Each point is reached from the start by the listed moves, each made once or not at all, plus a little noise. Is the number of moves made odd or even? Then give how often each move was made.

Moves:
(1): 0.67; 0.13; -0.13; -0.06; 0.13
(2): -0.28; 0.59; 0.01; -0.05; -0.11
(3): 0.36; -0.02; 0.90; 0.14; -0.29
Start: -0.10; 0.04; -0.20; -0.24; -0.43
Points:
0.34; 0.07; 0.73; -0.15; -0.68 => odd (0, 0, 1)
0.50; 0.17; -0.27; -0.31; -0.31 => odd (1, 0, 0)
0.86; 0.07; 0.51; -0.14; -0.67 => even (1, 0, 1)

Moves:
(1): 0.71; 0.15; 0.12; -0.16; -0.02; -0.07; 0.04; -0.01; 0.06; 0.04; -0.02
(2): -0.33; 0.76; 0.09; -0.27; -0.19; 0.01; 0.03; -0.01; 0.12; 0.05; -0.09
(3): -0.04; -0.07; 0.80; 0.16; 0.11; -0.10; 0.03; 0.11; -0.10; 0.04; 0.06
(4): 0.09; 0.15; -0.14; 0.50; 0.07; 0.13; -0.13; 0.10; -0.10; 0.03; -0.04
(5): 0.03; 0.04; 0.01; -0.03; 0.59; 0.05; 0.09; 0.10; 0.00; 0.01; -0.09
(6): -0.04; -0.19; 0.06; 0.01; -0.20; 0.83; 0.25; 0.14; 0.06; 0.13; -0.09
(7): -0.12; 0.02; -0.18; 0.25; -0.10; -0.14; 0.79; -0.02; 0.05; 0.17; -0.02
(8): -0.03; -0.03; -0.16; -0.11; -0.02; -0.20; 0.03; 0.76; 0.01; -0.19; -0.10
(9): -0.03; -0.07; 0.07; 0.17; 0.05; -0.08; -0.02; -0.01; 0.63; 0.10; -0.05
(10): -0.10; -0.04; -0.07; -0.09; -0.02; -0.10; -0.07; 0.15; -0.09; 0.50; -0.10
(11): -0.09; 0.09; -0.14; 0.10; 0.11; 0.04; 0.02; 0.03; 0.10; 0.08; 0.83
Start: -0.03; -0.09; 0.19; 0.12; 0.08; 0.35; 0.10; 0.12; 0.37; -0.09; 0.17
Points:
0.71; 0.20; 0.06; 0.36; 0.12; 0.34; -0.06; 0.37; 0.25; 0.49; 0.01 => odd (1, 0, 0, 1, 0, 0, 0, 0, 0, 1, 0)
0.21; 0.71; 0.06; 0.45; -0.34; 0.88; 1.12; 1.04; 1.22; 0.28; -0.25 => odd (1, 1, 0, 1, 0, 1, 1, 1, 1, 0, 0)
-0.13; -0.07; 0.76; 0.88; 0.17; 1.21; 0.28; 0.46; 0.38; 0.15; 0.93 => even (0, 0, 1, 1, 0, 1, 0, 0, 0, 0, 1)
0.10; 0.62; 1.00; 0.34; 0.39; 0.89; 1.31; 0.45; 1.29; 0.49; 0.71 => even (1, 1, 1, 0, 1, 1, 1, 0, 1, 0, 1)
0.24; 0.70; 1.08; -0.07; 0.03; -0.05; 0.24; 1.01; 1.11; -0.01; 0.02 => odd (1, 1, 1, 0, 0, 0, 0, 1, 1, 0, 0)

Moves:
(1): 0.94; -0.01; -0.06; 0.00; 0.03; 0.05; -0.05; -0.16; 0.10; -0.03; 0.13; 0.16; -0.13; -0.17; 0.00; -0.14; -0.01; 0.08; 0.05; 0.14; -0.14; -0.14; -0.20; -0.02; 0.11; -0.04; -0.22
(2): -0.02; 0.92; 0.05; -0.05; 0.17; -0.03; -0.01; -0.19; 0.08; 0.15; 0.05; -0.23; -0.12; 0.02; 0.01; -0.09; -0.14; -0.01; 0.12; -0.04; 0.21; -0.02; 0.08; -0.21; 0.08; 0.09; -0.05
(3): 0.10; 0.02; 0.63; -0.10; 0.15; -0.03; -0.12; -0.13; -0.01; -0.04; -0.10; -0.02; 0.09; 0.00; -0.01; 0.03; 0.04; 0.00; -0.02; -0.06; 0.06; 0.09; -0.03; 0.01; 0.10; 0.03; 0.12
(4): 0.00; 0.16; 0.04; 0.96; -0.10; 0.03; 0.12; 0.07; 0.14; -0.11; -0.17; -0.22; -0.13; 0.00; -0.04; 0.18; 0.00; -0.18; -0.16; 0.05; 0.08; 0.02; -0.14; 0.02; -0.02; 0.14; 0.17
(5): 0.00; -0.06; -0.14; 0.06; 0.60; 0.03; 0.07; -0.06; 0.03; 0.11; 0.07; -0.07; 0.08; 0.08; 0.23; 0.02; 0.07; -0.09; 0.02; 0.00; -0.01; 0.01; -0.06; 0.15; 0.10; 0.00; 0.02
(6): -0.05; 0.00; 0.02; -0.10; -0.02; 0.99; -0.12; -0.33; -0.02; -0.24; -0.13; 0.07; 0.12; 0.09; 0.19; -0.03; -0.21; 0.01; 0.06; 0.06; 0.28; -0.01; -0.21; -0.14; 0.02; 0.09; -0.07
(7): 0.05; 0.05; 0.27; -0.07; -0.11; 0.02; 0.93; -0.19; -0.17; -0.03; 0.05; -0.15; 0.02; -0.22; -0.05; -0.18; 0.04; 0.01; -0.10; 0.11; 0.12; -0.09; -0.13; -0.01; -0.13; 0.11; 0.13
(8): 0.04; 0.09; 0.11; -0.11; 0.11; 0.23; 0.02; 0.68; 0.21; -0.09; 0.06; 0.08; 0.01; -0.08; -0.16; -0.05; 0.09; -0.05; 0.11; 0.04; -0.01; 0.01; -0.11; 0.07; 0.07; 0.12; -0.02
(9): -0.02; -0.05; 0.03; -0.10; -0.06; 0.01; 0.11; -0.20; 0.70; 0.15; -0.09; -0.11; 0.08; -0.09; 0.10; 0.13; -0.09; 0.03; 0.16; 0.07; 0.03; -0.08; 0.19; 0.07; 0.00; 0.06; 0.06
(10): 0.14; -0.15; 0.08; -0.04; -0.08; 0.18; -0.10; -0.05; -0.12; 0.56; 0.04; 0.08; -0.02; -0.18; -0.02; 0.20; 0.01; -0.06; 0.15; -0.04; 0.06; 0.08; -0.09; -0.07; -0.07; 0.14; 0.12
(11): 0.03; -0.08; 0.28; 0.06; -0.18; 0.04; -0.14; -0.11; 0.20; -0.04; 1.01; -0.14; -0.07; 0.05; 0.15; -0.14; 0.07; -0.04; 0.01; -0.20; 0.05; 0.05; 0.05; 0.10; -0.06; -0.01; -0.02
(12): -0.10; 0.09; 0.04; 0.19; 0.04; -0.11; 0.03; -0.04; 0.03; 0.00; 0.14; 0.75; -0.07; 0.12; 0.09; -0.07; -0.05; -0.03; 0.10; 0.03; 0.04; 0.05; -0.05; -0.12; -0.10; 0.15; 0.19
(13): -0.09; 0.06; -0.03; 0.26; -0.13; -0.01; -0.06; 0.01; -0.07; 0.07; 0.02; -0.02; 0.91; -0.15; -0.07; -0.15; 0.08; 0.01; 0.16; -0.13; 0.16; -0.23; -0.12; 0.06; 0.03; -0.21; -0.24
(14): 0.17; -0.03; -0.05; 0.04; -0.11; 0.00; 0.13; 0.11; 0.05; 0.08; -0.06; -0.04; 0.13; 0.61; -0.10; -0.06; -0.03; -0.02; -0.04; 0.01; 0.00; 0.05; 0.00; -0.12; 0.15; -0.09; 0.14
(15): 0.11; 0.01; 0.07; -0.08; -0.26; -0.09; 0.00; 0.27; -0.08; 0.09; -0.18; -0.03; 0.07; -0.02; 1.01; -0.11; -0.19; 0.14; -0.02; -0.08; -0.05; 0.17; -0.05; 0.06; 0.09; 0.11; 0.08
(16): 0.22; 0.18; -0.01; -0.08; -0.03; -0.11; 0.10; 0.01; -0.06; -0.19; -0.01; -0.03; 0.10; -0.06; 0.08; 0.72; -0.09; 0.09; -0.03; -0.04; 0.09; -0.06; 0.12; -0.02; -0.07; -0.02; 0.06
(17): 0.00; 0.13; 0.02; 0.00; -0.07; 0.04; -0.03; -0.06; 0.05; -0.01; -0.11; 0.11; -0.02; 0.12; 0.07; 0.03; 0.62; 0.04; -0.07; 0.10; -0.05; 0.02; 0.11; 0.05; -0.01; -0.07; -0.07
(18): -0.07; 0.07; -0.05; 0.16; 0.16; 0.00; 0.11; 0.03; 0.06; 0.08; 0.02; -0.06; 0.08; -0.05; -0.13; 0.02; 0.02; 0.86; -0.11; 0.03; -0.04; 0.09; -0.05; -0.17; 0.03; 0.00; 0.11
(19): 0.06; -0.15; 0.04; 0.07; 0.00; 0.01; 0.01; -0.11; -0.14; -0.23; 0.00; -0.23; -0.13; 0.09; -0.04; 0.00; 0.11; 0.17; 0.84; -0.21; -0.01; 0.18; 0.02; -0.01; -0.07; 0.09; 0.06
(20): -0.05; -0.05; 0.02; 0.04; -0.08; -0.16; -0.21; 0.08; -0.24; 0.00; 0.11; -0.05; 0.10; 0.16; 0.06; -0.02; -0.04; 0.06; 0.21; 0.99; 0.10; -0.17; -0.09; 0.19; -0.21; -0.04; 0.05
(21): 0.09; -0.25; -0.04; -0.02; 0.05; -0.13; -0.06; 0.08; 0.07; -0.03; -0.07; 0.00; -0.14; -0.10; 0.08; -0.14; 0.11; 0.08; -0.03; 0.01; 0.79; -0.12; 0.14; -0.12; 0.13; 0.01; -0.02
(22): 0.08; 0.05; -0.25; 0.01; -0.04; -0.01; 0.03; -0.02; 0.04; -0.07; 0.04; 0.02; 0.20; -0.12; -0.08; -0.03; 0.12; -0.23; -0.16; 0.27; 0.10; 0.92; 0.11; -0.14; -0.05; -0.05; -0.03
(23): 0.13; -0.06; 0.02; 0.12; 0.08; 0.26; 0.12; 0.08; -0.19; 0.09; 0.00; 0.08; 0.03; 0.02; -0.04; -0.12; -0.10; 0.02; -0.06; 0.06; -0.12; -0.03; 0.70; 0.10; 0.03; 0.10; -0.08
(24): -0.03; 0.11; -0.04; 0.00; -0.13; -0.01; 0.01; 0.00; -0.01; 0.12; -0.11; 0.14; -0.10; 0.09; -0.08; -0.10; 0.01; 0.05; 0.00; -0.02; 0.17; 0.13; -0.14; 0.68; 0.03; -0.06; 0.04
Start: -0.02; 0.10; -0.42; 0.15; -0.13; 0.07; 0.53; 0.11; -0.16; 0.77; 0.02; 0.81; -0.38; 0.07; -0.08; 0.25; 0.43; -0.65; 0.00; -0.25; -0.01; 0.45; -0.05; -0.54; 0.27; -0.36; 0.23
Points:
-0.09; 0.98; -0.20; 0.52; -0.29; -0.12; 0.48; 0.09; -0.37; 0.89; 0.07; 1.04; 0.33; 0.15; 0.92; -0.14; 0.26; -0.40; 1.24; -0.69; 0.30; 0.59; -0.19; -0.79; 0.30; -0.18; 0.29 => odd (0, 1, 0, 0, 0, 0, 0, 0, 0, 0, 0, 1, 1, 0, 1, 0, 0, 0, 1, 0, 0, 0, 0, 0)
0.54; 0.33; -0.22; 1.31; -0.83; 0.17; 0.62; 1.34; -0.39; 1.36; -0.30; 1.62; 0.46; 0.64; 0.80; 0.49; 0.90; -0.51; 0.33; 0.78; 1.23; 0.37; 0.28; 0.22; 0.32; -0.07; 0.65 => odd (0, 0, 0, 1, 0, 0, 0, 1, 0, 1, 0, 1, 1, 1, 1, 1, 1, 0, 0, 1, 1, 0, 1, 1)
1.28; -0.28; 0.03; -0.05; -0.72; 0.28; 0.13; 0.51; 0.69; 1.24; 0.86; 0.86; -0.74; -0.02; 1.10; -0.12; 1.12; -0.07; 1.35; 0.58; 0.98; 0.61; -0.21; 0.51; 0.27; -0.04; 0.33 => odd (1, 0, 0, 0, 0, 0, 0, 1, 1, 1, 1, 0, 0, 0, 1, 0, 1, 0, 1, 1, 1, 0, 0, 1)
1.42; 0.06; -0.68; 0.31; -0.16; 1.17; 0.68; 0.46; 0.46; 0.62; 0.10; 0.94; 1.08; 0.08; -0.15; 0.38; 0.22; 0.27; 0.26; 1.22; 1.29; 0.69; 0.44; -0.80; 0.49; -0.48; -0.05 => even (1, 0, 0, 0, 0, 1, 0, 1, 1, 0, 0, 0, 1, 1, 0, 1, 0, 1, 0, 1, 1, 1, 1, 0)
0.26; 0.09; -0.07; 0.79; 0.68; 1.21; 0.56; 0.38; -0.41; 0.52; 0.21; 1.30; 1.21; 0.84; -0.12; -0.23; 0.55; 0.09; 1.09; 0.86; 0.55; 1.47; 0.09; -0.65; 0.41; -0.16; 0.51 => even (0, 0, 1, 0, 1, 1, 0, 1, 0, 0, 0, 1, 1, 1, 0, 0, 0, 1, 1, 1, 0, 1, 1, 0)
0.15; 1.36; -0.30; 1.16; 0.27; 1.26; 0.25; 0.25; -0.18; 0.98; -0.03; 0.55; 0.59; 0.12; 0.31; 1.07; 0.85; -0.77; 0.57; 0.76; 0.90; 0.12; -0.55; -0.43; 0.23; -0.10; 0.25 => even (0, 1, 0, 1, 1, 1, 0, 1, 0, 1, 0, 0, 1, 0, 0, 1, 1, 0, 0, 1, 0, 0, 0, 0)
0.05; 0.36; -0.22; 1.32; -0.42; 0.08; 1.45; 0.62; 0.53; 0.63; -0.09; 0.38; 0.77; -0.51; -0.25; 0.06; 1.43; 0.03; -0.08; 1.28; 1.27; 0.84; -0.10; -0.53; 0.14; -0.26; 0.40 => even (0, 0, 0, 1, 0, 0, 1, 1, 1, 0, 0, 0, 1, 0, 0, 0, 1, 1, 0, 1, 1, 1, 0, 0)
1.34; 1.11; -0.35; 0.82; -0.28; 0.93; 0.35; 0.50; -0.12; 0.86; 0.04; 1.39; -0.36; -0.23; 1.16; 0.68; 0.10; -0.77; 0.37; 1.16; 1.58; 1.16; -0.51; -1.06; 0.27; 0.35; 0.53 => even (1, 1, 0, 1, 0, 1, 0, 1, 0, 1, 0, 1, 0, 0, 1, 1, 0, 0, 0, 1, 1, 1, 0, 0)
1.25; 0.29; 0.60; 1.18; -0.15; 0.32; 1.57; 0.38; 0.43; 0.81; 0.06; 1.29; -0.25; 0.38; -0.20; -0.07; 0.27; -0.71; 0.24; 1.19; 0.17; 0.17; 0.10; -0.36; 0.31; 0.18; 0.70 => even (1, 0, 1, 1, 0, 0, 1, 1, 1, 0, 0, 1, 0, 1, 0, 0, 0, 0, 0, 1, 0, 0, 1, 0)
